Rows are points. Before rounding, the points of a table are all equally far from one centre. They may lie mostly on one side of it. Write the centre, to within rounding.

Points (8 x 2):
0.31,-0.21
0.38,0.22
0.45,-0.01
0.45,0.07
0.33,0.26
0.45,0.02
0.42,0.16
0.40,0.20
Centre: 0.18,0.03

Points (10 x 4):
-0.11,-0.44,-0.15,-0.26
-0.05,-0.28,-0.48,-0.24
0.02,-0.53,-0.20,-0.41
-0.09,-0.37,-0.17,0.06
-0.02,-0.33,-0.15,0.17
0.09,-0.59,-0.42,-0.16
0.03,-0.54,-0.44,-0.18
0.28,-0.46,-0.13,0.26
0.12,-0.57,0.09,-0.04
0.07,-0.49,0.15,-0.16
Centre: 0.31,-0.25,-0.18,-0.17

Points (15 x 9):
0.32,0.02,0.05,0.27,0.51,0.09,-0.47,-0.08,0.36
0.08,-0.01,0.11,0.47,0.27,0.20,-0.31,-0.28,0.33
0.16,0.47,-0.03,0.50,0.38,0.22,-0.09,-0.14,0.36
-0.01,0.27,0.09,0.57,0.52,-0.02,-0.25,-0.21,0.13
0.03,-0.26,0.17,0.38,0.22,0.00,-0.21,-0.15,0.52
-0.17,-0.14,0.05,0.36,0.61,0.29,-0.28,-0.10,0.39
0.01,0.03,0.11,0.42,0.36,0.17,-0.40,-0.08,0.45
-0.35,0.25,0.15,0.36,0.34,0.05,-0.23,-0.11,0.29
0.07,0.13,-0.07,0.54,0.58,0.32,-0.23,-0.12,0.42
-0.02,-0.03,-0.06,0.63,0.62,0.27,-0.16,-0.12,0.31
0.18,-0.01,0.01,0.31,0.46,0.30,-0.45,-0.14,0.28
0.24,-0.23,0.16,0.51,0.44,-0.01,-0.27,0.13,0.24
0.43,0.19,0.11,0.42,0.46,-0.05,-0.23,0.03,0.45
-0.04,0.01,0.07,0.59,0.64,0.23,-0.10,-0.14,0.43
0.06,0.28,-0.26,0.34,0.49,0.00,-0.26,-0.32,0.55
Centre: 0.06,0.03,-0.13,0.13,0.39,0.00,0.09,0.00,0.19

Points (15 x 12):
0.15,-0.37,-0.15,-0.14,0.48,0.06,-0.40,0.10,0.42,-0.32,0.38,-0.24
-0.20,-0.32,-0.14,-0.30,0.29,0.24,-0.03,-0.15,0.46,0.17,0.23,-0.54
0.20,-0.36,0.04,-0.11,0.41,0.19,-0.23,-0.13,0.58,-0.06,0.40,-0.27
0.00,-0.43,-0.22,-0.24,0.22,0.20,0.14,0.06,0.57,0.12,0.33,-0.27
0.02,-0.34,0.37,-0.39,0.63,0.20,-0.20,0.10,0.55,0.17,0.17,-0.18
0.02,-0.15,0.16,-0.12,0.38,-0.03,-0.21,-0.12,0.78,-0.15,0.34,-0.37
0.18,-0.25,-0.27,-0.15,0.58,0.19,-0.17,-0.18,0.54,-0.09,0.28,-0.11
0.00,-0.32,-0.05,-0.32,0.46,0.27,-0.17,0.40,0.24,0.15,0.39,-0.21
-0.27,-0.35,-0.03,-0.39,0.51,0.31,-0.07,-0.08,0.58,-0.03,0.00,-0.44
0.14,-0.58,0.15,-0.34,0.52,0.03,-0.17,0.13,0.61,-0.02,0.18,-0.41
-0.26,-0.31,-0.04,-0.45,0.37,0.05,0.09,-0.15,0.41,-0.05,0.45,-0.55
0.25,-0.12,0.05,-0.40,0.48,0.37,0.02,0.01,0.51,0.17,0.31,-0.11
-0.07,-0.55,0.03,-0.23,0.31,0.29,-0.04,0.16,0.47,0.00,0.13,-0.54
0.03,-0.23,-0.17,-0.36,0.41,0.33,-0.04,0.04,0.50,-0.08,0.44,-0.29
-0.04,-0.26,-0.29,-0.30,0.56,0.44,-0.02,0.28,0.32,-0.15,0.13,-0.07
Centre: -0.01,-0.14,0.10,-0.25,0.28,-0.15,0.02,-0.01,0.13,-0.11,-0.04,-0.11
